Each row is a point. Each copy is the shape, with its points in the same order, stretched, turned, moved and blurred by noise. Say if it was mirrored as well.

Shape (6 x 2):
[[-23 -46]
 [-28  21]
 [-20 -35]
 [-28 -15]
 [  3  34]
 [ 44   6]]
Copy 1 (6 x 2):
[[ -8 -46]
 [-57   1]
 [-10 -35]
 [-30 -25]
 [-44  33]
 [ 14  42]]
Copy 1 is: only turned
Copy 2 (6 x 2):
[[-38 -33]
 [ 23 -12]
 [-25 -25]
 [ -6 -18]
 [ 28  33]
 [-15  54]]
Copy 2 is: mirrored
Copy 3 (6 x 2):
[[-60 -25]
 [-20  34]
 [-48 -21]
 [-41   3]
 [ 16  23]
 [ 31 -25]]
Copy 3 is: only turned

Shape (6 x 3):
[[-33  -4 -19]
 [-24  21 -22]
 [-18  34  -9]
 [ 37 -26  25]
 [ -9  17 -42]
 [ 33 -42  33]]
Copy 1 (6 x 3):
[[-23 -30  -2]
 [  6 -38  -7]
 [ 24 -36   8]
 [ 18  57  -6]
 [  8 -33 -34]
 [ -4  60   5]]
Copy 1 is: mirrored
Copy 2 (6 x 3):
[[ 28  -3 -29]
 [ 16  18 -29]
 [ 10  32 -11]
 [-24 -44  26]
 [  2   9 -47]
 [ -9 -57  28]]
Copy 2 is: mirrored

Shape (8 x 4):
[[-20   6 -10   2]
 [-23  -7 -48  10]
 [ 29  27   2 -13]
 [-19 -14  28  60]
 [ -9  11 -18 -14]
 [ -9  -4 -41 -27]
 [ -2 -11  39  17]
 [ -6 -21 -54  -7]]
Copy 1 (8 x 4):
[[  3  -3 -14  12]
 [ 21 -32 -33  27]
 [-32   3 -39 -21]
 [-35 -18  30  44]
 [  7  -3 -28  -1]
 [ 24 -21 -40  -9]
 [-34  -5  26   2]
 [ 23 -46 -38   6]]
Copy 1 is: mirrored
Copy 2 (8 x 4):
[[-12   1 -12  -9]
 [-16 -22 -43  13]
 [ 46  14  -5  -2]
 [-44  36  34  34]
 [  3 -11 -21  -7]
 [  9 -39 -35  -7]
 [-11  21  36   6]
 [ -2 -44 -39   8]]
Copy 2 is: only turned
Copy 3 (8 x 4):
[[-21  12  -5   0]
 [-38   6 -38  18]
 [ 26  -5  -1  -3]
 [-38  10  43  46]
 [ -9   8 -16 -11]
 [-19  -6 -41 -14]
 [-19  -8  42   9]
 [-31 -13 -46   9]]
Copy 3 is: only turned

Shape (11 x 6):
[[ 12   0   3  15   3  40]
 [ -6   5  -4  11 -34  38]
 [  6  25 -60  13  -9 -21]
 [ -5 -18   3  11   6 -17]
 [ 10  17 -14  -8   4 -22]
 [ 14  13  17  -7  -3 -22]
 [  7 -18  -1  13 -10 -20]
 [  0  41   8   2   6  10]
 [ -7 -14  15  11   6 -18]
 [ 10  17  12 -53 -20 -23]
 [ -5 -12  12 -19 -11  -3]]
Copy 1 (11 x 6):
[[ 13  11  12 -21   1   9]
 [ -5 -15  29 -18 -17   6]
 [ -4 -53  -3   8   8 -37]
 [  6  -5  -7  20   6  13]
 [ -8 -15 -22  12   0 -17]
 [  1  -2 -29  18 -20  -4]
 [  9 -26 -11  19  -8  16]
 [ -6  18  -6   0 -14 -27]
 [  3   4  -9  25   1  16]
 [-35  -9 -39   0 -30 -10]
 [-15  -4  -7   7  -7  16]]
Copy 1 is: mirrored
Copy 2 (11 x 6):
[[  6  -1  34  -8 -16  36]
 [ -6 -11   8 -40 -19  46]
 [-14  -7 -42  18  28  46]
 [ -1 -12   7  18  -6  -3]
 [  3  15 -27  17   1  12]
 [  1  22 -20  14 -28  -2]
 [  0 -15 -16  18 -25   3]
 [-15  35   8 -13  -3  17]
 [ -9 -11   7  15 -14  -7]
 [ 36  28 -47 -16 -32 -19]
 [ 21  -1 -11  -8 -23  -6]]
Copy 2 is: only turned
Copy 3 (11 x 6):
[[  2  20  17   9  15  28]
 [-19  18  25  40 -10  21]
 [-16   9 -50 -10 -59  -7]
 [ 12 -17 -14   2  11 -12]
 [  6  -5  -4 -21 -33  -4]
 [ 27  -2  18  -6 -25 -15]
 [ 21  -8 -13  15  -8  -7]
 [ -8  22  36 -13 -16 -12]
 [ 18 -13  -4   8  17 -14]
 [  6 -23  38 -13 -56   7]
 [  2 -24  11  12  -9  12]]
Copy 3 is: only turned
